Each row of a before or after table is a point. The points were changed in one or more steps. Then noise was added and the rows were shuffled. The steps act on how far a point lies along the listed directions, d1 being the first. What was done? A step turns or swaps two directions, mirrors them in a line or flattens them onto one, adds a multiple of one to another, or multiplies one. Angles are multiples of 10 degrees, from the lower direction toward the higher: turns from -170 to 170, lines from 10 to 170 but not 90. Use the fewest steps. Two steps may share a direction if one is a turn and the other turns, adds or multiplies; they go together, in the order done. Otherwise the lowest direction goes first.
In the rows, 128 means zero.

Directions:
(1): [150 135 170]
(2): [ 98  98 149]
(3): [158  92 119]
Before, 10 rows:
[[152 125 117]
 [ 75 103 143]
 [108 170 115]
 [130 169 142]
 [126 173 142]
 [154 114 102]
 [122 114 131]
 [134 124 146]
 [113 170 131]
 [121 123 146]]
After (10 x 3):
[[ 63  99 118]
 [115 170 134]
 [132 127 167]
 [ 96 166  90]
 [147 175 175]
 [153 125 118]
 [120 113 127]
 [151 129 177]
 [144 178 175]
 [142 110  79]]
Steps: multiply d1 by 3

Directions:
(1): [154 131 117  76 139 120  86 105]
(2): [ 72 157 111 115 128 162 107 133]
(3): [133  90 121 146 132 176 123  85]
(4): [155 134 161 140 109 160  91 163]
(5): [128 129 113 121  54 122 131 112]
(6): [110 143 191 119 125 122 133  91]
Before (11 x 8):
[[169 147 103 107 109 115 116 147]
 [140 122 167 129 117  87 151 118]
 [145 128 102 141 126  92 147 145]
 [144 133 132 141  87  98 140 164]
 [178 125 132  98 173 100 119 152]
 [ 97 154 112 108 115 113 113 152]
 [172 111 134 135 143 132 124 106]
 [126 118 160 140 136  76 157 141]
 [125 119 125 144 128 125 164 129]
 [ 67 180  88 114 161 158 104 168]
 [165 126 145 141 103 115 140 186]]
After (11 x 8):
[[160 134 111  95 172 116 109 161]
 [117 125 177 136 136  79 155 132]
 [105 150 107 110 115 110 115 157]
 [127 118 122 144 130 125 163 131]
 [136 127 199 125 115  81 156  99]
 [156 121  78 145 127  92 146 159]
 [ 57 183  57 113 163 170  96 183]
 [165 122 126 146  88  90 146 169]
 [174 120 129 145 104 114 141 196]
 [167 116 133 134 143 135 119 106]
 [186 135  80 113 111 112 117 161]]
Steps: add -0.7 times d5 to d2; multiply d6 by 2

Directions:
(1): [128 105 101 152 177 105 120 136 111 173 165 108]
(2): [146 148 158 103 107  78 122 134  93 172 115 148]
(3): [120 115 136 147 118 128  88  74 107 132  91  85]
(4): [104 180  99 146 126 124  92 147 168 154 105 134]
(5): [167 136  80  92 152 140  98 136  95 105 107 138]
Before (10 x 12):
[[140 136 179 114  91  93 138 111 108 148 111 136]
 [105 104  92 168 152 223 150 138 187  43 143 114]
 [160 150 172  89 106  90 209 198 154 141 196 199]
 [140 168 135 147 101 100 100 142 121 177  97 135]
 [116 109 155 163 138 112 139 107 136 151 136 114]
 [128 137 124 131 133 109 121 151 121 150 154 149]
 [134 119 127 143 138 127 113 121 113 134 151 111]
 [128 140 149 128 116 125 124 129 105 152 108 131]
 [126 131 166 106 126  88 139 136  92 154 138 130]
 [105 142 154 137 110 107 135 117 139 160 117 127]]
After:
[[104 105 231 173  73  72 148  70 134 184 145  88]
 [127 142 171  97 108  97 126 123  91 137 111 128]
 [145 133 130 125 126 136 105  96 117 109  84 125]
 [ 95  80  93 193 171 208 144 121 176  72 161  87]
 [140 145 132 120 111 144 117 131 127 102 128 135]
 [139 139 133 120 129 123 123 139  96 153 115 136]
 [153 165 119 140 118  98  98 154 112 177 106 140]
 [112 147 152 138  99 118 116 127 134 137 125 140]
 [130 138 120 121 131 111 103 107 105 152 100 117]
 [161 122 144 109 128  87 121 114  77 157 119 128]]
Steps: mirror d1 and d4 in the line at 80 degrees; turn d3 and d5 by 100 degrees

Directions:
(1): [141 115  96 117 164 149 129 114 151 133 123 152 159  65 184 150  92 150
 132 115]
(2): [173 167 130  88  87 125  85 140  94 131 152  92 134 125 163 113 120 164
 143 136]
(3): [173 158 122 142 179  87 125 146 116 148  67  96 126 119 135 116 130  98
  99 132]
(4): [159 105  94  79 159  91 136 120 140 121 149 120 151 185 102 157 115 131
 144  96]
(5): [120  80 145 167 117 121 121 101 142 170 122  88 167 159 165  91 135 145
 129 101]
(6): [124 142 125 141  99 151 163 177 134 137 142  86 178 114 111 144  90  80
 146 116]
Before:
[[ 98 145 163 186  77 140 142 166  99 158  90  77 154 102 145  85 121  80
  130 136]
 [115 104 102 122 110 166 149 121 161 104 164 155 160 100 137 163 101 158
  154 129]
 [150 160 128 121 152 119  97 125 123 137 114 145  99  89 152 109 126 126
   95 159]
 [126 122  97  98 144 152 143 129 153  91 150 166 148 109 133 150 101 149
  135 128]
 [ 86 107 136 173 130 161 187 155 159 127 120 134 149 118  93 162 132  59
  115 111]
 [ 57 108 143 177 156 197 158  99 162 113 109 217  83  51 152 138 128 134
  116 164]
 [133 102 112 178 181  84 141 109 149 157 122 126 136 151 122 120 129  82
   97 113]
 [ 98 126 148 150 118 145 154 150 114 121 126 112 126 132 111 139 107  97
  127 129]
 [122  96 127 147 157 106 131  75 160 135 123 145 128 140 146 128 150 140
  117  97]
 [127 142 174 170 105 114 112 110 115 127 114 108 104 149 145  57 161 140
  111 130]]
After:
[[135 170 131 122 124 143 110 144 125 127 131 144 108  71 139 120 113 112
  106 163]
 [142 127 109 169 190  82 136 119 140 142 113 148 110 133 115 125 134  80
   90 132]
 [132 151 130 142 104 113 163 187 102 153 102  60 180 132 111 119  97  55
  144 113]
 [122 116 138 166 158 112 129  88 148 137 101 144 116 109 154 116 153 128
  102 111]
 [134 169 172 175 100 119 131 143 110 130 104  86 116 129 133  66 143 106
  112 135]
 [ 48 100 147 197 125 214 186 129 171 133 123 171 140  56 150 139 100 105
  136 142]
 [108 113 134 134 125 130 156 144 117 120 132 106 137 158 104 148 103 102
  134 113]
 [ 98  89 118 147 151 139 186 145 163 124 131 134 155 154  81 174 131  66
  122  93]
 [115 104 106 109 140 150 134 112 156 100 156 168 147 120 149 133 109 167
  134 124]
 [118  78 104 131 119 153 142 102 168 123 156 140 173 120 151 149 107 170
  154 112]]
Steps: turn d3 and d5 by -40 degrees; turn d4 and d6 by -50 degrees

Directions:
(1): [139 123 143 137 129 111 139 120 101 170 135 134 100 169 119 166  65 160
 122 157  97 130  96 154 135 114 143 192 124 132 135  71]
(2): [154 130 156 163 108 114  71 149 116 114 139 119 142 115 123 101 132 180
 170 175  90  93 121 158 161 157  87 112 142 110 104 143]
(3): [109 101 137 105 105 138 160 106 116 129 127 193 159 116 160 141 107 117
 149 141  96 100 104  79  97 148 100 116 197 146 118 120]
(4): [157 120  88 182 138 116 154 160 132 114 132 169  97 129 134 127 146 159
  75 148 108 158 127 139  72 142 107  83 107 160 110 110]
Before:
[[126 122 150 153 123  91 110 115 114 136 133 124 105 154 119 135  90 157
  141 149 117 112 118 165 139 123 141 166 105 124 126 117]
 [128 127 148 139 118 110  96 141 116 109 135 142 141 122 152  94 131 137
  150 145 104 110 125 124 132 148  90 108 143 143  94 155]
 [138 109 120 180 119 125 128 147 125 111 138 160 136 126 148 112 122 162
  128 160  82 120 125 115  84 164  82  99 159 147 109 126]
 [118  86 120 114 119 125 178 102 111 115 129 185 156 121 158 145 113 126
  135 138  82  90  86  66  69 161  98 104 203 147  99 112]
 [147 138 132 137 147 103 143 141 106 200 136  92  60 198  73 169  42 149
   92 140 122 169 116 185 143  80 186 225  69 125 160  55]
 [144 108 126 149 103 117 164 139 105 125 137 212 137 130 164 159 102 146
  135 166  82 107 108 118  92 165 103 121 198 160 111  94]
 [129 113 101 138 135 125 163 132 128 135 142 180 131 118 153 141 129 127
  116 137 114 126 128 108 100 143 109  88 143 158 112 134]
 [160 127 124 184 110 118 103 173 127 111 138 140 136 107 121  97 143 169
  127 160  85 124 129 114 113 163  98 103 131 131  92 141]
 [145 128 124 155 160 104 152 140 125 151 132 108  96 150  96 160 119 155
   93 130 133 171 123 161 123 115 155 159  71 141 120  89]
 [163 133 130 152 164 103  86 135 121 153 125  70  88 174 109 135  90 168
  113 137 125 154 111 193 148 110 162 181  64  97 140  98]
 [125 140 138 139 129 120 101 128 145 102 132 125 162 100 133 123 145 130
  136 131 123 108 132 113 117 162 106  88 141 125 119 145]
 [131 102 116 109 120 115 159 123 110 130 128 185 140 120 144 133  91 114
  130 162  81 121 122  97 101 150 109 124 175 152 122  99]]
After (12 x 32):
[[115  87 134 104 119 123 174  93 106 131 128 176 155 130 155 155  94 124
  148 140  81  84  79  69  82 152 106 131 209 140 104 102]
 [129 109 153 158 112 121 112 125 105 142 140 140 142 150 137 130  74 168
  160 173  73  99 107 129 126 152  99 163 173 128 120 107]
 [166 134  55 192 159 111 170 195 153 124 131 141  56 145  94 119 153 143
   21 122 142 213 162 163  55 112 140  80  45 165 131 106]
 [143 110 136 146 102 113 157 137 101 132 137 205 140 135 161 161  92 151
  147 171  78 103 104 121 104 163 105 135 204 157 113  92]
 [132 104 114 109 119 117 157 122 109 131 126 187 139 119 143 133  90 115
  130 162  81 122 121 100 103 149 108 125 175 152 125  99]
 [157 129 164 161 101 112  82 153 105 146 144 117 141 129 112 117  89 177
  165 178  74  99 109 129 158 152 113 172 144 108 103 116]
 [148 129 112 160 163 107 159 146 133 140 129 116  93 143 100 154 134 152
   81 126 136 183 129 157 107 119 150 136  67 146 116  96]
 [140 119 122 183 127  93 114 143 130 100 131 145 103 131 129 110 140 161
  114 150 123 125 136 158 102 142 116 100  97 139 109 141]
 [179 130  89 187 170 104  97 165 144 109 122  95  85 147 119 103 151 168
   78 135 129 173 134 185 102 131 134  96  54 116 122 128]
 [124 129 169 130 110 107  82 132 107 121 135 130 146 132 144 100 109 146
  169 155  96  97 116 134 153 145  96 134 147 132  96 146]
 [122 140 164 124 125 116  88 112 130 127 135 107 163 117 124 137 110 136
  161 141 113  94 116 122 150 152 118 135 150 110 128 129]
 [120 116 131 111 133 122 156 110 111 168 140 159 134 141 149 163  82 126
  140 142 107 112 111 116 134 125 132 150 151 142 126 111]]
Steps: swap d1 and d4; multiply d2 by 1.3

Directions:
(1): [117 151 117 124  73 141 128 146 133  87 119 146 156 167 157 113 116  62
 139 100  93 125 165 127 160 124 128 135 126 133  66 191 123 151 170 123
  77 121 152 108 149  92 139 122 122  87 143 140 157 152  95 164 130  88
 113 154 176 110 126 116 138 145 159 161]
(2): [105 144  98 133  95  90  74 139 105 111 113 102 118  90 109 124 151 125
 120 133 176 153 164 116 151 111 101 131 148 121  87 127 160  87  57 118
 145 120  97 137 125  91  93 122 142 107 176 183 136 101 115 134 150 125
 113 172  94 134  97 134 180 104 145  94]
(3): [143 148 120 121 135 195 107 129  94  71 132 198 182 103  84 110 137 162
 128 110 151 148 140 203  99 125 144 126 123 163 105 158 144 137 121 128
 130 108 104 129 126 137 122 143 162 153 145 104 169 140 191 106 143 140
 127 148 157 135 157 114 129 140 106  93]
(4): [ 99 138  98 134 144  97 139 131 104 110  97 132 107 100 170 131 155 144
 156 139 171 149  81 112  89 116 175  79 123 119 117 109  97 140 168 121
 143 109 160 147 149 101 150 110 137  98 154  82 104 206 125 145 112 130
  98 156 128 175 122  70 153 125 125 103]
(5): [160 104 128 148 114 164  95 165  96 158 100 100 142 105  93 164 181 106
 168 123 102  98 118 134 172 148 141 127 135  96 133 105 120 172 131 132
 176 122 147 199 122 133 119 175 101 121  99 143 159 128 121  96 122 118
 153 136 164 123 111  76 140 152 175 106]
(6): [175 145 112 138 168 114 109 146  87 132 146 130 127 144 118 103  94  85
 129 165 166 125 168 152 103 108  83 141 146  91  98 145 139 110 138 161
 153 195 136 120 101 143 160 119  78 102 153  99 146 135  97 117  97 148
 167 124 138 197 118 115  79 130 127 118]
Before:
[[104 119 113 126 131  38 110 144 132 149 123  91  71 120 158 128 103 134
  119 173 182 136 144  88 107 113  61 116 137  89 107  92 155  54  84 138
  162 155 105 104 101 122 129  92 123 116 165 147 115 108  73 130 115 144
  127 144  61 165  82 150 138  87 124 148]
 [150  97 148 138 132  99 115 149 121 211 125  57  73 118 121 156 152 109
  141 150 108  99 132  86 158 155 129 137 140 101 169  63 121 130  98 137
  173 149 133 168 110 138 109 146 102 138  93 164 112  95  97  97 116 132
  150  99 108 121  99 112 119 121 148 115]
 [134  99 184 113 133 127 180 104 173 152 142 126 129 176 142 139  97 143
  113 120  79 111 101  99 140 148 135 155 103 143 159 124 117 154 169 128
   89 131 152 106 145 160 130 114 117 158  71 130  96 107 128 128 112 109
  121  91 140  71 141 160 110 134 114 187]
 [130 112 134 131 126 134 138 112 127 141 127 119 113 104 130 162 159 167
  149 117 115 127  80 109 138 132 159 116 115 114 167  94 101 144 118 111
  142  87 129 159 140 128 128 135 131 134 108 111 123 128 149  98 140 138
  120 131 107 120 123 106 137 140 145 102]
 [123 147 106 128  83 144  85 156  84 115 122 129 154 113 100 130 168  88
  141 107 137 117 155 125 180 136 112 134 132 129  73 157 132 138 105 113
  138 121 139 131 117 108 110 148 122 104 125 163 177 119 126 119 130 121
  122 146 148 120 125 101 176 140 156 112]
 [150 139  86 156 139  68  68 145 111 138 123 109 120  95 112 117 146 137
  100 130 191 152 163 115 147 106  77 143 150 103 103 121 166  62  43 127
  152 157  96 118  95 133 102 130 116 113 170 167 125  76 100 129 135 158
  136 146  94 153  94 169 141  85 129  99]
 [142 112 153 100 139 164 145  98 148 114 139 173 149 123 118 136 132 173
  121 107 125 138 116 158 122 155 157 124 111 183 159 121 129 148 118 120
  110  85 106 105 130 157 100 141 165 177 101 126 124 108 191 131 157 140
  126 107 129  86 158 135 123 137  91 135]
 [140  99 144 137 159 163 140 127 157 170 134 103 132 132  97 176 151 143
  106 120  91 122 110 129 118 156 150 134 106 126 190  90 108 157 120 112
  143 128 126 158 128 166 125 141 113 187  84 137 115 109 164  79 136 147
  132  88 123  90 134 124  97 124 126 127]
 [141  89 149 134  98 153 106 133 155 166 118 115 141 124  96 165 147 131
  134 107  72  97 131 117 180 167 127 149 115 139 154 128 136 145 107 123
  151  98 123 169 126 138 100 169 127 145  73 171 147  76 146  95 139 112
  122 117 148  65 123 122 145 142 155 146]
 [168  97 166 130 187 131 186 119 138 182 136 130 112 166 158 152 104 147
  160 160 114  94  86 123  87 142 147 140 107 111 189 122  97 152 188 166
  144 163 161 136 125 170 163 125  97 153  80  68 116 156 124 109  88 147
  148  82 136 149 151 105  57 145 114 144]]
After, 10 rows:
[[185  99 178 130 131 147 160 139 156 188 146 110 135 202 138 152  92  86
  150 140  62  71 147 119 158 149 102 183 118 106 159 161 119 152 164 167
  120 176 150 128 117 159 141 142  76 141  69 134 153  97  88 114 100 116
  166  84 156 100 136 136  60 153 153 177]
 [102 135 123 120  68 137 101 121 157  92 125 159 158 133 123 121 118 120
  113  94 105 136 171 130 161 139 118 146 113 171  87 185 152 114 105 112
   95  86 109 114 144  97 100 134 160 121 133 172 154  97 145 137 154  98
   84 155 144  69 131 142 168 127 138 155]
 [116  97 109 145 130  45 110 177 114 181  88  58  63 111 170 163 149 109
  169 174 157 109 102  67 128 127  96  95 135  51 119  63 118 106 130 140
  198 149 154 167 110 119 144 118  90  93 137 132 119 151  50 120  91 132
  136 149  94 177  71  81 145 111 163 141]
 [159 114 145 107 113 201 106 121 119 100 126 179 181 102  78 142 160 160
  136  93 122 133 141 187 151 161 153 131 118 182 132 134 144 161  97 119
  128  74  96 135 125 150  81 168 167 173 107 148 165  94 199 112 168 132
  134 129 153  78 152 115 145 147 116 113]
 [133 133 133 124  95 170 142 121 132 100 131 155 149 134 138 142 141 128
  152  92  86 128 111 130 151 129 159 126 113 129 125 150 103 163 148 109
  100  82 136 134 153 114 136 135 133 119 114 112 153 141 144 115 144 112
  113 144 149 102 135 105 134 159 155 126]
 [119 132 128 130  75  94 119 161 132 153 119  82  94 161 168 127 126  43
  143 123  88 111 172  81 179 141 129 141 138 112  92 137 115 139 140 129
  105 141 155 128 137  88 122 123 106  88 127 173 131 129  59 150 121  89
  118 134 145 110  97 109 136 130 170 154]
 [131 129 127 133  91 186 111 149 150 117 127 124 170 154  98 159 147  80
  110  87  70 124 172 141 162 149 134 152 114 136 114 161 123 165 124 105
  100 117 125 145 143 127 115 143 115 152 110 174 159 107 141 104 152 110
  119 127 164  66 127 120 120 135 162 142]
 [136 135  67 169 130  52  76 166  95 142  85  92 107  89 152 137 181 110
  146 131 188 145 127  87 151 107 116 108 150  75  88 111 129 102 101 124
  166 144 147 157 116 106 124 132  96  69 171 140 119 141  69 144 114 140
  122 166 122 177  80  99 160 100 161  96]
 [148 100 182 116 122 141 136 115 154 151 142 116 142 148  92 141 117 155
  106 120  91 116 131 120 162 148 112 174 117 142 150 118 149 136 107 125
  116 127 116 125 129 163  98 133 124 172  80 172 121  62 141 106 131 117
  133 105 127  62 129 171 128 127 122 157]
 [ 86 169 100 111 113 102 126 120 106  86 140 157 130 122 149  98 127 123
  111 118 178 149 139 115 118 114 120 114 121 155  75 164 126  99 118 108
  104 120 134  74 128 103 128  99 150 104 155 126 134 147 136 151 129 137
   91 142 109 145 142 129 168 117 106 123]]
Steps: turn d1 and d5 by -110 degrees; turn d2 and d4 by 50 degrees; add -0.7 times d6 to d3
